Every row gives one point. A path goes straight from each point to the next, and from the last back to the first. The post is the endless flat space through its rows: a point in 2 columns, a line in 3, a plane in 4, and so on, so that a path can go around it. Count how often the path circles the post. Going back the other way cancels.
In the rows, zero is written as 100.

Post, one row:
96 92
Path, 10 rows:
66 53

65 96

54 126

65 67

83 64

53 87

83 135

128 134

132 95

104 65
Times around: 1

Post (3 x 4):
76 130 36 124

122 123 96 143

103 82 146 77
Path (21 x 4):
80 113 67 141

110 47 102 118

137 92 49 118

131 118 95 88

92 144 74 109

136 138 105 123

113 111 66 98

77 58 71 77

93 97 75 144

81 123 110 154

90 90 100 112

135 52 86 124

127 80 65 136

104 94 100 138

31 138 79 138

56 163 93 148

58 108 71 142

107 82 90 143

135 52 88 136

84 79 95 161

89 117 121 121
Times around: 0

Post, 7 rows:
66 106 92 111 146 91 110 75

78 115 69 144 112 64 123 75

74 81 118 127 108 85 95 121

91 109 137 55 22 165 85 146

99 118 111 128 74 178 89 140

96 69 145 46 65 125 167 146

81 66 65 95 113 99 113 142
Path:
105 73 145 125 80 132 101 147

82 77 103 124 58 124 124 105

49 58 68 54 69 138 101 131

96 92 57 124 85 103 128 80

111 58 121 123 69 100 142 138

68 81 96 105 77 164 50 102

87 52 70 103 90 132 110 117

93 51 54 66 89 75 99 95

63 54 137 110 69 74 127 114

46 59 69 138 111 113 74 155

47 126 103 98 85 44 101 90

99 122 107 61 84 71 74 134

95 83 117 59 93 82 105 96

111 49 111 132 97 129 147 128

55 70 135 123 72 124 123 112

64 117 73 137 99 134 94 126

58 118 78 83 118 127 102 89

68 108 74 136 102 156 108 102

74 122 91 125 98 155 155 153

68 119 111 53 116 91 135 107

135 115 86 71 136 121 167 121
Times around: 2

Post:
79 116 161 113 80 126 106 74 115 106 101

104 94 105 127 129 107 68 132 87 120 123

95 98 184 70 88 148 33 83 124 159 115

68 145 111 33 144 50 122 93 103 130 119

101 127 54 80 109 122 97 169 93 33 121

113 82 189 82 57 132 80 71 83 171 148

95 96 6 91 102 92 76 123 97 101 113

119 117 73 83 104 120 139 159 117 117 86

108 90 115 91 123 168 94 69 97 148 143

87 94 72 118 84 135 81 144 131 122 157
Path:
70 113 139 32 117 109 123 85 122 111 113

90 107 106 58 83 130 78 77 118 97 132

129 132 107 101 98 99 80 99 114 103 130

142 129 138 62 122 125 120 107 76 166 119

60 115 99 72 84 142 75 120 148 184 100

83 95 87 98 112 100 123 117 70 118 131

82 101 146 96 135 117 118 100 85 112 96

92 68 110 131 98 77 106 77 51 39 125

102 90 77 61 80 97 92 103 129 133 136

127 111 46 92 89 148 84 72 132 131 118

116 128 75 122 73 151 112 65 65 121 141

107 106 114 113 87 176 106 78 76 123 104

108 106 100 88 124 125 70 100 86 167 131

86 115 149 85 100 113 107 112 75 156 110

60 98 147 63 55 146 85 145 150 120 124
Times around: 2

Post, 13 rows:
98 95 136 120 127 114 126 139 64 78 78 116 110 65

102 120 81 106 45 120 123 92 115 91 74 77 94 147

136 119 121 79 101 69 77 76 100 100 75 104 134 95

101 117 178 125 5 141 99 168 91 122 134 94 117 131

122 87 123 112 132 67 106 72 74 83 77 113 60 111

132 99 86 10 83 141 126 91 56 76 96 112 75 129

122 107 123 74 87 114 106 152 101 101 99 103 51 96

102 104 118 99 110 97 113 110 81 149 82 108 101 99

107 78 92 111 109 112 109 81 90 80 112 170 55 112

143 52 96 168 95 115 102 102 71 94 160 56 84 45

108 98 63 65 141 118 83 79 95 96 114 86 88 147

106 85 114 106 72 145 72 75 105 112 110 41 67 84

136 89 113 99 132 135 138 62 140 105 76 73 49 119
Path, 28 rows:
87 101 88 137 107 80 59 80 93 107 51 87 72 146

112 115 114 89 108 114 80 128 69 116 113 132 76 102

137 111 168 38 103 129 145 78 46 107 72 86 72 87

62 126 118 75 104 103 97 112 113 128 124 133 94 146

81 89 123 104 85 120 110 109 100 127 114 93 74 95

83 119 122 81 51 119 102 82 73 128 140 96 63 149

77 144 127 92 119 98 68 135 137 153 67 117 84 93

156 94 109 49 81 129 180 122 68 131 129 94 73 103

95 90 123 77 115 56 70 85 78 104 94 93 79 122

99 60 84 101 80 123 117 102 106 133 74 104 81 112

107 93 139 129 82 148 113 95 96 79 53 104 94 104

127 101 117 112 93 110 89 100 37 86 79 85 82 78

118 104 109 101 139 125 136 87 76 65 89 93 73 69

148 89 92 62 80 107 126 75 72 108 127 103 100 80

105 95 149 38 130 114 92 72 108 85 67 109 80 109

125 59 140 75 103 153 83 144 108 101 112 124 106 91

154 101 120 75 93 142 127 103 123 76 50 128 100 134

114 95 129 113 69 145 114 82 85 139 66 100 62 44

140 127 126 75 76 132 101 68 105 99 134 80 80 95

93 100 126 106 104 143 128 56 80 98 85 70 137 115

85 85 125 116 74 87 159 106 73 108 60 98 86 70

166 66 97 109 68 96 137 79 87 116 114 114 112 96

122 89 107 81 90 108 55 134 49 148 120 100 128 110

117 125 113 108 74 133 87 122 93 101 84 77 77 115

90 102 103 102 117 99 54 113 72 135 125 55 62 76

82 104 104 67 110 117 96 91 97 84 120 101 52 109

102 82 92 131 113 37 93 84 86 83 75 110 73 96

105 92 91 106 55 79 56 111 102 82 95 85 106 118
Times around: 4

Post:
130 77 86 79 87 110 135 141 39 131 134 102 117 113 98 76 139 96

117 68 110 132 118 112 95 63 144 117 130 134 84 98 105 85 121 123

94 55 124 71 91 94 96 69 123 162 105 96 110 144 119 78 71 144

87 100 60 102 103 77 135 100 60 114 140 117 121 82 89 74 92 140

67 52 90 91 138 112 79 139 93 107 116 56 123 75 118 130 75 45

104 110 114 98 79 144 99 138 73 132 98 116 144 81 51 68 111 142

93 94 136 109 114 84 89 90 110 157 93 95 56 132 40 46 102 127

78 81 144 91 90 74 53 134 99 62 138 89 100 122 149 121 63 29

131 93 73 64 111 90 107 165 105 100 117 123 129 126 72 91 106 126

156 104 101 123 79 91 82 77 85 170 77 129 102 113 57 81 87 126

75 65 128 74 142 95 97 155 87 38 85 65 112 73 179 107 96 48

76 39 114 81 145 112 37 151 47 74 125 101 107 121 139 106 98 94

73 56 93 93 75 123 149 149 54 115 95 119 104 111 60 150 105 134

73 116 73 116 103 108 115 133 55 165 94 167 129 157 93 97 122 121

131 128 115 121 109 126 120 79 108 162 133 73 72 154 84 87 83 149

67 80 103 40 121 105 69 94 84 58 109 71 114 104 123 131 116 52

71 64 106 95 91 79 56 114 97 52 119 35 135 118 135 117 121 85
Path, 30 rows:
51 61 115 108 42 107 94 107 120 96 61 106 141 120 87 81 92 109

78 74 99 85 117 155 114 96 104 151 116 65 150 117 118 105 101 111

116 75 143 59 89 114 125 135 46 98 158 103 134 92 117 149 100 24

100 121 86 79 101 118 130 125 64 135 129 149 113 146 147 111 143 75

142 73 86 72 64 68 97 167 66 108 89 97 60 122 81 85 120 75

93 58 76 24 103 105 83 107 92 70 102 114 149 66 94 100 96 93

66 76 156 110 84 109 82 92 119 89 68 150 124 157 92 130 83 81

118 89 123 95 89 131 81 115 91 125 101 109 163 136 106 80 121 98

76 18 96 60 98 117 107 114 67 176 68 50 101 172 93 111 66 139

108 102 101 140 81 109 107 118 102 73 123 125 105 62 136 91 105 81

130 77 80 134 61 131 46 146 79 100 100 102 109 83 79 151 126 64

102 79 114 72 126 106 73 125 76 7 139 87 115 103 157 48 123 102

118 84 119 138 140 109 102 126 58 151 172 97 94 168 62 45 76 144

100 71 85 15 160 75 88 155 83 83 117 36 141 103 85 109 116 86

70 91 119 80 173 98 36 160 86 151 73 191 87 129 86 63 121 58

41 99 52 136 130 94 36 131 91 126 109 92 96 112 123 95 105 58

122 87 68 78 111 94 95 101 61 58 155 58 85 94 109 53 121 107

124 89 126 83 46 85 56 125 83 96 115 88 113 183 138 84 140 125

148 96 45 84 97 83 72 112 71 73 98 75 143 109 132 123 131 66

111 67 107 58 81 110 111 113 85 89 77 131 143 114 91 57 145 106

89 72 159 88 126 92 98 135 74 99 120 93 86 159 114 103 70 127

93 84 114 101 104 109 60 89 118 73 158 115 135 145 167 155 132 144

26 78 91 109 73 71 79 90 116 84 110 69 110 100 83 149 100 85

96 57 93 80 37 140 77 74 75 85 88 105 139 110 144 105 120 107

107 54 118 89 39 96 105 104 36 66 136 73 117 120 118 110 108 83

58 59 138 105 96 126 97 60 137 110 116 82 139 81 118 58 112 115

98 60 82 56 134 153 102 73 81 105 73 105 113 57 105 123 95 110

77 94 142 85 85 109 96 139 93 87 128 64 76 135 145 103 95 116

156 101 102 126 95 99 61 178 81 99 102 138 130 40 78 85 98 64

130 63 76 94 60 95 74 113 105 100 127 82 64 143 90 141 60 119
Times around: 3

Post, 17 rows:
56 76 82 147 66 145 52 98 69 136 45 124 42 20 101 126 91 119

66 107 72 93 126 124 115 64 108 125 64 108 62 91 96 101 114 144

113 123 69 122 127 71 97 57 124 86 126 90 95 130 96 102 77 128

81 119 107 114 108 97 106 78 106 114 94 88 78 55 69 129 76 117

108 70 118 141 195 73 172 61 72 139 56 104 86 108 66 99 104 67

55 119 17 138 147 156 71 103 55 128 61 120 67 66 65 94 87 74

136 105 74 115 136 115 147 188 132 77 62 156 115 132 132 139 91 117

160 88 144 32 178 54 119 53 108 127 80 52 110 58 142 128 96 94

96 91 139 100 97 93 93 108 176 120 84 122 109 95 73 54 126 129

98 89 93 126 128 76 156 127 76 112 109 141 64 118 92 84 59 117

96 126 107 102 95 92 107 84 106 126 91 68 77 108 124 98 107 84

123 118 96 106 132 144 100 93 95 145 95 103 104 75 88 81 99 160

84 125 115 111 134 77 111 52 105 143 82 127 122 60 106 115 82 145

99 39 127 54 81 170 115 116 86 60 91 131 129 80 84 48 66 118

108 124 102 137 133 71 111 124 89 97 106 115 112 97 77 106 126 124

118 130 118 125 144 108 111 88 120 92 101 89 70 82 107 61 119 91

104 147 87 91 115 62 93 84 127 83 57 49 83 111 110 100 78 127
Path (12 x 18):
108 93 151 100 126 38 161 102 105 113 97 135 86 54 106 62 38 134

125 74 114 144 108 81 158 78 87 134 96 122 114 63 96 98 78 115

117 73 89 161 135 92 138 94 75 125 51 83 78 94 142 96 124 139

59 95 101 114 81 111 84 113 96 99 87 97 130 97 94 122 92 93

113 114 103 139 158 70 132 81 105 109 70 73 105 113 83 82 125 91

91 117 98 125 89 115 130 110 124 80 48 146 100 53 123 135 68 92

121 107 133 119 182 73 156 87 105 143 80 154 87 76 75 109 124 117

144 56 65 105 72 86 82 85 115 99 52 79 73 88 123 93 61 85

48 123 91 164 102 91 101 107 115 103 16 75 57 80 87 69 113 60

84 101 88 104 91 159 116 97 98 115 93 125 90 71 154 156 49 92

44 140 72 107 136 125 87 83 81 110 62 118 63 108 120 85 85 121

119 88 136 116 125 114 162 97 128 140 63 71 82 95 138 132 82 86
Times around: 0

Post (17 x 18):
96 52 52 95 109 122 137 103 78 93 52 128 121 116 117 95 42 73

79 97 145 127 126 82 121 79 86 116 124 99 118 59 82 76 109 116

100 130 121 116 79 117 131 93 93 99 103 63 91 105 70 97 144 116

63 97 117 115 57 127 117 96 109 105 77 85 129 22 153 74 105 87

61 59 76 101 81 76 107 85 81 67 84 113 111 167 108 120 89 101

116 61 110 84 101 84 92 138 88 77 98 120 120 141 98 110 85 107

65 64 68 78 102 107 111 113 66 104 104 122 89 140 115 91 97 124

64 135 91 84 99 85 74 105 107 91 113 66 101 68 99 88 93 108

73 159 141 125 76 127 96 91 82 93 95 97 82 89 71 101 128 87

105 151 109 89 93 94 92 89 87 106 87 91 104 107 106 98 96 145

104 47 28 79 100 102 110 118 69 74 98 161 111 127 105 151 89 114

90 56 96 92 85 100 102 69 90 118 100 107 104 132 113 129 96 76

125 119 132 125 65 72 90 48 95 94 142 103 78 91 98 79 107 98

97 118 124 96 102 106 94 74 122 100 94 102 93 70 75 79 147 112

80 56 67 80 72 100 111 114 61 104 77 141 113 100 92 109 42 122

78 130 116 124 50 96 111 125 153 134 83 111 103 25 156 78 69 103

72 128 110 120 79 125 106 74 120 103 124 103 133 75 97 90 96 114
Path (28 x 18):
43 93 125 148 81 94 89 141 126 91 93 94 89 61 117 99 115 63

89 66 89 97 110 122 137 142 97 74 80 84 99 108 96 108 90 99

48 47 135 82 59 129 141 114 89 137 71 127 100 94 96 69 82 123

69 60 94 105 66 100 129 74 70 46 40 80 107 109 110 87 91 66

100 77 98 99 101 102 118 120 56 81 147 142 103 129 104 100 108 121

90 109 122 124 47 91 87 52 97 120 162 160 99 108 115 117 121 97

95 86 105 136 104 67 92 88 77 56 155 97 114 98 54 89 94 87

95 82 87 173 79 138 154 90 107 97 119 82 71 98 85 76 102 69

97 61 72 118 79 95 137 140 134 98 71 72 110 81 130 105 130 136

104 114 65 112 91 97 96 108 124 126 110 139 121 90 143 114 119 182

102 123 118 92 132 87 88 85 101 90 98 53 112 84 89 82 90 112

139 89 145 68 127 67 126 53 47 114 70 68 99 101 98 47 5 113

96 147 101 68 76 99 76 61 88 108 135 129 62 126 77 139 133 111

86 158 67 122 40 93 110 84 89 135 121 103 72 103 98 106 93 106

130 105 104 102 65 94 74 120 118 122 112 149 95 63 97 121 108 121

31 77 81 106 105 130 81 51 23 99 102 107 77 109 65 77 88 92

140 144 126 101 77 136 83 154 108 111 53 81 94 90 111 86 142 91

39 78 104 121 115 127 89 86 112 85 122 122 157 47 115 102 91 82

17 101 83 103 65 153 154 87 119 75 70 25 128 127 118 111 100 97

61 133 117 147 77 132 161 67 140 130 77 127 141 87 118 91 62 101

95 120 97 111 81 98 146 115 62 123 96 98 85 139 91 93 131 124

119 86 52 90 59 52 86 93 105 105 84 102 71 102 126 65 112 115

133 91 117 101 102 91 68 69 93 70 80 128 134 108 73 132 83 97

84 129 152 103 95 85 87 112 101 101 118 132 49 89 114 48 82 127

102 88 119 54 93 113 119 179 97 106 81 106 150 91 83 147 70 145

133 54 112 99 112 78 129 37 76 81 150 122 101 95 70 49 160 116

108 87 121 87 139 48 112 91 40 117 84 121 138 82 117 73 91 152

128 137 115 154 95 94 78 77 150 74 105 161 157 143 57 121 111 136
Times around: 4

Post, 17 rows:
107 79 103 69 115 116 82 170 83 104 30 111 81 75 77 72 93 109

68 106 124 147 73 91 81 98 125 71 93 89 126 103 102 70 98 90

72 136 86 183 116 100 80 67 77 141 83 90 109 94 138 95 82 93

108 123 82 122 60 133 106 55 80 84 108 136 125 118 100 99 90 83

104 101 89 84 72 111 83 119 44 80 69 98 159 71 103 139 88 128

34 102 119 122 101 81 87 101 112 93 153 101 115 97 91 75 116 120

105 141 98 87 101 116 93 110 71 93 74 120 93 95 122 85 133 87

108 71 134 55 103 162 80 93 67 49 73 157 102 80 116 112 101 66

45 98 75 93 107 76 92 102 78 113 49 98 64 52 114 121 115 62

100 121 113 119 95 138 105 155 125 131 80 88 93 93 98 94 134 85

69 122 124 160 106 103 97 73 115 89 110 102 114 80 116 108 62 151

70 103 137 113 87 92 141 115 115 101 151 166 116 35 96 107 119 82

47 165 112 76 71 102 67 60 97 135 156 173 109 86 126 116 126 62

55 115 79 89 109 123 95 122 69 131 65 178 98 122 141 114 124 74

94 126 163 95 127 100 130 112 124 138 70 102 92 96 87 81 94 69

60 109 73 106 113 104 95 60 97 113 68 116 141 85 107 80 112 83

112 80 48 97 86 73 113 115 104 134 116 113 109 95 129 114 147 153
Path, 30 rows:
74 65 148 108 87 118 110 94 117 114 104 121 109 89 110 103 80 57

103 141 111 110 120 81 63 113 76 151 60 110 100 53 130 59 114 126

81 163 50 137 35 195 100 49 89 89 123 169 164 37 99 164 125 74

104 105 90 131 170 135 118 26 81 71 44 190 104 156 163 79 92 89

90 96 91 56 122 70 100 83 103 100 106 141 57 168 155 90 128 125

61 139 98 124 94 104 87 100 90 124 132 99 67 98 137 82 93 122

103 83 140 122 65 118 119 61 140 110 122 117 137 73 137 101 89 46

108 92 115 100 138 139 83 114 105 93 72 151 135 82 114 58 67 66

65 118 10 124 132 105 88 64 91 125 24 136 108 61 111 90 108 75

102 78 123 106 50 74 67 133 120 108 40 126 89 81 71 98 75 90

86 101 86 97 79 132 117 121 88 94 63 151 172 83 127 102 161 129

129 114 170 83 83 141 111 48 126 50 81 146 130 142 110 123 115 75

87 98 7 150 110 90 102 127 63 148 97 63 87 113 96 109 128 143

53 94 120 165 96 125 132 140 137 99 97 130 143 66 120 116 116 62

48 119 123 81 41 97 93 131 94 35 125 118 100 92 123 115 103 121

60 101 99 150 25 55 102 114 68 84 109 95 131 156 125 92 98 119

91 110 82 83 55 111 75 107 42 109 78 155 93 134 115 118 139 84

96 106 136 98 57 102 120 95 82 126 88 82 159 30 103 143 95 70

42 121 104 115 118 62 80 128 42 103 103 139 56 72 118 64 62 121

86 97 96 80 139 82 53 21 109 102 120 145 140 126 148 67 78 156

111 121 35 107 119 109 98 78 103 121 70 91 123 89 77 72 110 66

77 126 83 118 112 112 77 85 98 85 81 87 59 87 141 88 92 83

64 109 97 82 111 111 108 114 56 104 105 121 51 116 120 102 110 118

75 122 92 184 91 87 130 127 100 135 109 97 167 66 97 66 136 105

63 98 94 142 84 81 66 149 78 115 71 92 135 60 97 149 113 133

79 148 75 130 123 90 85 112 108 138 121 93 90 46 98 110 157 97

54 89 107 127 79 84 126 136 93 92 60 193 159 87 94 87 117 90

101 99 100 92 75 114 100 113 75 66 130 187 134 108 131 127 137 130

109 62 120 130 132 88 113 80 141 93 111 133 139 62 94 89 84 84

133 102 72 118 102 157 109 123 80 95 66 74 121 128 133 128 83 123
Times around: 2

Post:
106 89 100 86 109 104 130 87 109 78 60 119 58 58 121 69 94 140

75 98 133 120 84 111 117 65 109 92 81 149 77 107 116 74 53 60

122 79 91 65 110 83 83 65 123 100 82 84 104 106 69 64 41 122

78 158 120 89 137 111 84 92 119 56 74 111 87 101 67 112 129 100

88 94 102 57 94 113 132 71 108 187 101 92 89 102 62 128 164 72

45 101 133 94 103 152 103 75 116 113 67 147 94 128 139 132 147 74

57 117 110 77 95 69 142 112 107 134 103 67 110 80 92 67 114 100

111 110 147 104 87 75 113 111 105 78 120 60 112 57 140 68 62 109

69 142 128 106 142 125 129 63 139 111 97 108 105 75 104 89 106 115

120 115 88 76 120 69 113 109 140 82 108 85 106 67 119 99 92 108

94 131 132 61 91 70 117 87 107 116 73 135 101 101 95 139 86 94

123 102 105 79 100 72 103 86 65 102 102 106 85 140 108 107 71 105

77 93 54 105 51 74 78 44 97 50 67 78 40 96 62 130 51 91

97 141 109 74 79 139 65 113 136 76 124 78 82 131 94 125 77 117

97 105 78 97 104 118 91 146 86 138 88 106 148 99 106 89 83 122

99 63 64 105 30 69 114 76 101 88 98 94 105 83 83 67 118 118

58 108 86 119 108 118 56 107 138 120 73 87 73 107 70 139 131 124
Path:
80 108 94 139 93 107 63 119 66 63 102 61 71 106 89 101 84 129

133 85 111 119 91 114 95 133 111 73 73 91 84 76 92 120 94 166

132 133 85 85 77 93 131 82 96 59 39 151 96 92 104 123 76 129

84 124 154 78 156 105 90 117 119 114 82 85 101 108 117 54 104 138

116 87 146 93 104 122 64 99 116 122 137 103 73 110 100 80 82 48

109 52 112 78 123 78 128 52 88 120 94 128 45 88 84 84 87 80

58 90 127 100 84 81 171 67 72 134 75 114 83 101 73 101 99 107

99 97 148 70 71 83 137 104 151 114 85 77 72 66 116 112 95 86

93 121 104 120 95 117 44 78 92 179 73 69 119 131 63 108 108 161

36 144 140 90 132 123 65 92 161 104 108 50 78 89 121 95 49 71

72 60 159 87 103 66 114 97 109 94 90 124 54 100 152 63 122 105

158 64 78 69 133 32 120 57 56 126 70 94 105 101 76 92 29 147

109 80 109 93 105 94 99 102 107 75 75 76 111 98 82 88 60 135

89 134 112 88 60 89 111 77 118 86 70 60 82 68 96 126 31 77

89 102 106 104 130 29 91 83 139 91 85 108 87 123 120 73 70 89

75 103 77 96 92 16 79 105 118 137 78 81 105 62 138 164 5 94

86 108 108 83 42 142 123 116 80 96 104 111 89 84 69 116 180 96

79 143 174 89 116 138 124 128 121 107 88 101 153 93 87 101 139 134

128 123 79 73 111 118 158 71 104 125 104 125 116 124 92 77 122 93

103 103 106 116 114 102 76 93 94 95 63 126 117 91 103 76 168 108

50 101 89 135 115 163 77 126 111 138 98 104 58 75 105 98 113 96

82 107 134 60 100 90 154 120 135 142 125 95 110 82 84 72 67 135

100 140 109 124 125 110 86 104 90 72 63 93 107 121 48 130 106 111

133 104 101 77 124 93 63 126 104 124 79 34 130 110 65 94 135 172

76 104 94 62 62 73 101 87 121 129 107 103 121 101 84 59 135 69

86 118 121 53 93 71 115 48 131 86 115 114 99 69 86 75 43 106
Times around: 5
